Every row gives one point. Each copy is the shape, with its points in the same order, turned, moved and blurred by noise. Say if it was mirrored as well.

Shape:
[[-21 -44 -28]
 [ 29 -25   6]
 [  3 -42  83]
 [ 40  31 -17]
 [-34  33   0]
 [-14  10 -53]]
Copy 1:
[[-10 -55 -38]
 [ 37 -12 -27]
 [ 84 -61  26]
 [ 11  37 -14]
 [-23 -14  30]
 [-42  -2 -27]]
Copy 1 is: only turned
Copy 2:
[[-51  -8   2]
 [ 15 -17  22]
 [ 47 -43 -53]
 [ 17  38  48]
 [ -8  57 -10]
 [-36  46  24]]
Copy 2 is: mirrored
Copy 3:
[[-35 -22 -33]
 [ 22 -40 -13]
 [  6 -76  59]
 [ 53  13 -23]
 [ -6  35  20]
 [ -9  30 -41]]
Copy 3 is: only turned

Shape:
[[-16 -13 -21  -6]
 [ 30  11 -16  14]
 [ 15  39 -22  13]
 [-48  -5 -23 -34]
 [ 52  23 -20 -25]
 [ 26  39 -36  27]
 [-51  -5 -34 -48]
 [-17  27  68 -80]]
Copy 1 (8 x 4):
[[-35 -29  -4  -4]
 [ 14 -23 -20 -15]
 [  7   1 -37 -15]
 [-71 -15  -4 -13]
 [ 18 -22 -24 -57]
 [ 22 -11 -51  -5]
 [-87 -23 -12 -25]
 [-43  47  62 -73]]
Copy 1 is: only turned
Copy 2, 8 rows:
[[ 13 -22 -11 -16]
 [ 11  16 -21  21]
 [ 34  10 -32  29]
 [ 44 -40 -11 -45]
 [ 29  50 -13   4]
 [ 23  18 -47  35]
 [ 52 -37 -15 -55]
 [ 76   3  87 -18]]
Copy 2 is: mirrored
Copy 3, 8 rows:
[[-24  20 -16  -6]
 [ 26  11  -9   7]
 [ 27  39  -1  24]
 [-50  54 -13 -14]
 [ 51  32  -6 -26]
 [ 40  31 -15  35]
 [-54  68 -22 -26]
 [-25  59  85 -62]]
Copy 3 is: only turned

Shape (10 x 6):
[[ 11   2  23  28 -48 -36]
 [-18  14  29 -46 -20  -4]
 [ -2 -20 -34 -61  46 -42]
 [-52  34 -13  -5  32 -53]
 [-17  28  17   9   2  -4]
 [-29 -59 -12   7  35 -70]
 [ -6  -5 -11   8 -51  29]
 [-50 -20  -8  22  34  -2]
 [ 69  46 -15 -37 -24 -44]
 [ 48  -9 -10  21  -1  15]]
Copy 1 (10 x 6):
[[-52   1  16  17 -25 -35]
 [-13  45  39 -22 -22  20]
 [  5 -15  23 -95  17  14]
 [-58  25   0 -52  50  17]
 [-31  22   7   9  14  17]
 [-67 -53  -2 -72  -3  17]
 [ -1  27 -25  14 -43  -6]
 [-41 -15 -32 -25  10  51]
 [ 20  16  54 -18  18 -71]
 [ 19 -31  -3  17  -5 -14]]
Copy 1 is: only turned
Copy 2:
[[-25  -5  53 -16 -19  22]
 [  5  16  -3 -70  18  17]
 [ 37 -46 -48 -29  24 -38]
 [-20  -3   0 -10  71 -34]
 [-11  19  14 -11  30  16]
 [-13 -80 -22   6  29  -1]
 [-31  30  -8 -20 -37  24]
 [-33  -7 -39  19  40  24]
 [ 52  15  50 -41 -33 -56]
 [ 27  12  -1  22 -39  19]]
Copy 2 is: only turned
Copy 3:
[[ 17   6  51 -10  21 -20]
 [-21  -2  20 -17 -47  17]
 [-42 -43 -21 -82   3  45]
 [-54  -5 -28 -54   2 -37]
 [-10 -18  -3  -4 -14 -25]
 [-68 -29  11 -46  68  15]
 [ 28  15   0  23   4  25]
 [-51 -26 -33   8  30  -2]
 [ 61 -26  26 -85 -25   2]
 [ 42 -51   3  -3  22  15]]
Copy 3 is: mirrored

Shape:
[[  1 -24 -39   2   2 -34 -35  73]
 [-62 -14  47 -23  38  22   1  34]
 [-15 -22  38   5 -69  12 -52  -7]
 [ -6  31 -12 -47  -2  -1 -46 -66]
 [ 26   6 -15  -8  31 -37   7  -5]
 [ 27   5  -6  -4  49   7 -20   9]
 [ 11 -37  -6  30   2  -1   6 -13]
 [ 20 -72  45  36 -24  -5 -19  -5]
 [ 25  -4  31 -41  17  34  36   6]
 [  2  11  42 -33  -7 -50  -6  29]
 [-39  60 -11  80 -24   8  14 -26]
 [ 31   4  -7 -16 -11 -15  37  -2]
 [-18   0 -16  -4  17  -4 -33  32]
 [ 16  -8   1 -14 -35  56  22 -71]]
Copy 1, 14 rows:
[[  5 -72 -11  -7  18 -29 -64  40]
 [-44  -7  26 -44 -36  40 -25   6]
 [ 34 -13   1  -1  -6  -1 -41 -78]
 [ 39  44   8 -61  44 -27  -6 -27]
 [ 15 -13  34  -5  39 -24  10  39]
 [ 11   9  17 -10  26   9 -23  50]
 [ -6  -6   3  40  43  13  -9  -6]
 [ 17 -38  24  55  31  48 -29 -41]
 [ 21  -2   0 -14 -14  37  34  31]
 [ 27 -53  49 -26 -10 -17  -1   5]
 [-29  65  29  49 -17 -63 -30 -19]
 [ 19 -11   2   8  11 -21  39  19]
 [ -6 -20   1 -25  13 -17 -51  18]
 [ 29  50 -27  10  23  21  48 -44]]
Copy 1 is: only turned
Copy 2 (14 x 8):
[[ 41 -12  11  32  29  -9 -11  85]
 [  5 -44 -10 -58  18  10  20  -3]
 [ 29 -62   8  67 -15  50   1 -24]
 [-28   0 -64  70  -9 -13  30 -40]
 [  3  33  -2  24 -11 -22  59  20]
 [  9  24   2   5  18 -29  22  -7]
 [ 22 -21  33  35 -41 -12  40   8]
 [ 62 -43  56  42 -17  15  51 -13]
 [ 27  28 -16 -27 -38   6  22 -38]
 [ 19   8 -21   8  19  54  43  24]
 [-95 -20  57  36 -42  12  12   1]
 [ 14  38  -4  18 -50   7  33  16]
 [  0 -20  -2  16  20 -18   1  26]
 [ -2 -13 -16  39 -93 -13  19 -65]]
Copy 2 is: mirrored

Shape:
[[-33   4  10  18 -32  27  -5 -27  -7]
 [ -5   8   7 -20  -5  22   0 -33 -65]
 [-12  -7  79  11  -6 -17 -13  13  -9]
 [-40  17  24   3 -10 -42 -33  -5  12]
 [ 18   6 -11   1  36   3  22  -1  -3]
 [-36 -74  16  30  21   6  19   6  45]
 [-49  40  -8  -1   0   0 -24  10 -16]
 [ 31   9  27 -22  -2  22 -24 -32 -16]
 [ 22   8  -3  34  -3 -22  30  10   0]
 [ 20  33  11  15  49  12 -11 -20  46]
 [ 34  -1 -18  12  43  -3 -10   6 -22]
 [ 27  -5   3 -67 -21  27  14  -8   8]
 [-23 -15  24  -1 -24 -12  16   9  27]
 [-18  -7  -5  23   5  10 -58  34 -18]]
Copy 1 (14 x 9):
[[ 20 -30  50  12  27  12  28 -12  24]
 [ 18 -15  49  13 -15 -27  46  32  -2]
 [  2 -25  55 -53 -33  21 -10 -21  18]
 [ 35  17  55 -19   5  40  -8 -31 -13]
 [-22  21  -7  -8   3 -10  17  12   0]
 [-23 -27  15 -54  73   7 -40  -1  27]
 [  2   7  57  29   6  31  13 -12 -33]
 [ 32 -12   7   0 -34  10  30  22  20]
 [-20  23   9 -12   1 -25   3 -43  13]
 [-11  15 -31 -19   5  51  34 -10   2]
 [ -9   5 -23  -6 -14 -19   5  10 -28]
 [  7  21  22  21 -19   7   3  49  57]
 [ -4   6  52 -13  21  15 -20 -14  40]
 [  8 -36  20  19   1  19 -34 -14 -38]]
Copy 1 is: mirrored
Copy 2, 14 rows:
[[-26 -18 -37 -10 -20  -9 -43  10  17]
 [ 16 -34 -29  -5 -48   2   1 -12 -23]
 [-48  16 -17  -1 -13 -63  17  27 -12]
 [-24  -4 -25  36  14 -67  -7 -15  23]
 [  5  -2  35  19   8  24   8   5   4]
 [-95   0  14 -15  55   6  -3   1  12]
 [ 11 -13   5  16  -1 -49 -47 -20   8]
 [ 12   9 -41  15  -6   6  15  25 -19]
 [ -9  -7  27  -3  -9  -5  17  30  49]
 [ -7  19  11  69  28  21 -24  44  11]
 [ 20 -28  21  13  12   5  26  23  -2]
 [ 24  48 -30  -3  -6  31  13 -23   4]
 [-45  24  -7  -4   8 -20  -4 -16  31]
 [  7 -27  -4 -22  38 -53 -21  12 -10]]
Copy 2 is: mirrored
Copy 3, 14 rows:
[[-14  -3 -26   8 -43  -2 -13 -46  29]
 [ 28 -12 -31 -45 -17 -13  -7 -37   2]
 [-38  26  -1 -24 -41 -15  44  12  26]
 [-49  22 -21  10 -38 -24 -23  27  11]
 [ 25  -8  27  10   7  -5   3  -8 -13]
 [  4  75  19  59 -13   4  28 -26  38]
 [-48   3 -17  -7 -17  -4 -35 -21 -23]
 [ 13 -21   2 -41 -21   2  -9   0  39]
 [ 10 -19   1  33 -19  -3  31   7 -18]
 [ -2 -21  71  17 -22  -5 -19   3  22]
 [ 38   4  24  -6  -6  16  -6  10 -25]
 [  9 -28 -19 -14  44  10   0  -5  57]
 [-28  13 -19  34  -7 -14  22  -2  33]
 [-23  36  -5 -11 -34  50 -15  -1 -12]]
Copy 3 is: mirrored
Copy 4:
[[-51  -4   5  -6 -25   3 -38  38 -13]
 [-63 -15 -13  -2 -26 -41  13   0 -27]
 [ -3  20  -7 -40  30  16   2  44 -11]
 [  5  48  22 -17 -12 -13 -30  40  -2]
 [ -4  -8   7  35 -17   8  21   1   9]
 [-47  37  -7  15  19  73 -14  40  52]
 [ -3  16 -10   0 -58 -14 -14  52 -14]
 [-36 -35  14 -13   4 -36   1  12  10]
 [ 12  -1  12  32   7  28  -8 -19 -14]
 [ 11 -27  57  31  -5   4  10  46  25]
 [  7 -13  -9  52   6 -16  20   6  17]
 [-37 -37   8 -28 -27 -17  -3 -37  48]
 [-23  18   0 -20  -3  35 -22   9  22]
 [  7   1 -51  25 -11  -9 -16  62  10]]
Copy 4 is: mirrored
